Rows are points. Two turns around zero, p and q, are shown by what they do to some points. Where does a point land after both, in the order given? Backwards means that the second turn is done in reverse. Each puzzle has new turns, and all numbers are rounded.

Turn p:
[ 1.18 -0.33 -0.39] => [0.77 0.11 1.02]
[-1.38  0.70 -0.64] => [-0.38  0.87 -1.38]
[0.49 0.90 2.20] => [-2.00 -0.91  1.04]
[-0.29 -1.27 -1.17] => [ 1.61 -0.07 -0.68]
Turn q:
[-0.30 -1.00 -0.58] => [-0.11 -1.02  0.62]
[-2.13 -0.28 -1.77] => [ 0.52 -2.56 -0.96]
[-0.49 -1.28  0.18] => [-0.93 -0.84  0.59]
[1.64 1.33 0.39] => [0.91 1.95 0.05]
[ 0.53 -0.06  0.48] => [-0.22  0.60  0.33]
[0.75 1.28 1.30] => [-0.17  1.86 -0.62]
Where do these land?
p, then q backwards: [-0.05 -0.42 -1.08] => [ 0.46  0.94 -0.50]
p, then q: [ 0.51 -0.30 -0.55] => [0.07 0.76 0.26]
p, then q: [ 0.06 -0.43 -1.72] => [1.25 1.22 0.34]
p, then q backwards: [0.49 0.44 3.10] => [-1.29 -2.84  0.59]
p, then q: [-1.62 -0.35  0.69] => [ 0.59 -1.65  0.41]
p, then q backwards: [ 0.61  1.06 -0.43] => [ 1.02 -0.10  0.79]

Turn p:
[ 0.18 -1.04  1.36 -0.31  0.06  1.93] => [ 1.27 -0.84 -0.03 -1.26  0.66 -1.56]
[ 1.41 -0.41 -0.70  1.61 -1.10  0.75] => [-1.82 -0.41  0.82 -0.37 -0.49 -1.58]
[-1.37  0.76 -0.95 -0.23  0.10 -1.32] => [-0.54  0.61 -0.97  0.65 -0.09  1.77]
[-0.83  1.18 -0.71 -2.10  0.69 -0.24] => [ 0.66  0.02 -0.15  0.83  1.64  1.91]
[2.20 0.30 1.97 1.20 0.09 1.21] => [ 0.81 -1.05  1.17  0.70 -0.80 -2.73]
[-0.15 -1.22  0.76 -0.10 -1.72 -0.14] => [-0.09  1.51 -0.50 -0.95  0.22 -1.26]
[-1.28  1.04 -1.04  0.81  1.04 -1.14] => [-0.64 -0.45 -0.92  0.85 -1.04  1.89]
[-0.15 -0.60 -0.69 -0.88  0.83 -1.05] => [ 0.33  0.61  0.60 -0.43 -0.10  1.55]
Turn q:
[ 1.41 -0.91 -0.19 -1.99  1.85  0.12] => [-1.03  0.68 -2.22  0.06  1.04  1.65]
[-0.60  0.98 -0.66  1.40  0.87  0.11] => [-0.28 -1.08  0.17  1.36 -0.12 -1.16]
[-1.70 -0.35  0.82 -0.47 -1.00 -1.25] => [ 1.45  1.49  1.16  0.40 -0.73  0.31]
[ 1.43 -0.07 -0.42 -0.46  0.95 -1.76] => [-0.96 -0.07  0.27  0.82  1.32  1.74]
[-2.28  0.45 -1.30  0.88  0.53 -1.05] => [ 1.36  0.00  0.64  2.33  0.37 -1.19]
[ 0.43  0.30  1.11  0.33 -1.89  0.03] => [ 0.18 -0.16  1.37 -1.52 -0.94  0.23]
[ 0.49 -0.79  0.29  0.81 -0.24  1.12] => [-0.81  0.14 -0.12 -1.07  0.01 -1.04]
[-0.82 -0.57 -0.13 -1.05 -2.11  1.42] => [ 1.94  0.45 -0.39 -2.00 -0.36 -0.56]
[1.63 0.95 0.49 0.54 1.04 1.28] => [-1.85 -1.43 -0.91 -0.39 -0.59  0.01]
Where do these land?
q, then p backwards: [-0.01 -1.48 -0.66 -0.89  0.45  0.94] => [-1.38 -0.36  0.49 -0.64 -1.33  0.24]
q, then p backwards: [ 1.12  2.05  0.48 -0.91  0.87 -0.19] => [-1.07  1.00 -1.23  0.98  1.63 -0.20]
q, then p: [-0.72  0.47 -1.26 -0.33  0.96 -1.69] => [-0.32 -1.59  0.39 -0.13 -1.68 -0.76]
p, then q: [-0.67 -1.49  2.23 -0.50 -1.13 -1.31] => [ 0.44 -2.49  0.48  0.11  0.30  2.04]
p, then q: [-0.92 -0.04  0.92 -1.31 -0.68  0.81] => [-0.80 -0.75 -0.81  0.95  1.09  0.75]
p, then q: [-0.47 -1.74 -0.92  0.76 -1.05  0.18] => [ 2.00  0.34 -0.73  0.52 -0.35  0.88]
p, then q: [0.07 0.43 0.56 1.38 0.45 0.62] => [ 0.31  0.79  1.03 -0.47  0.99 -0.18]
p, then q: [ 1.60  1.80 -1.35  1.81  0.14  0.64] => [ 0.19  2.23  1.55  0.34 -0.50 -1.88]
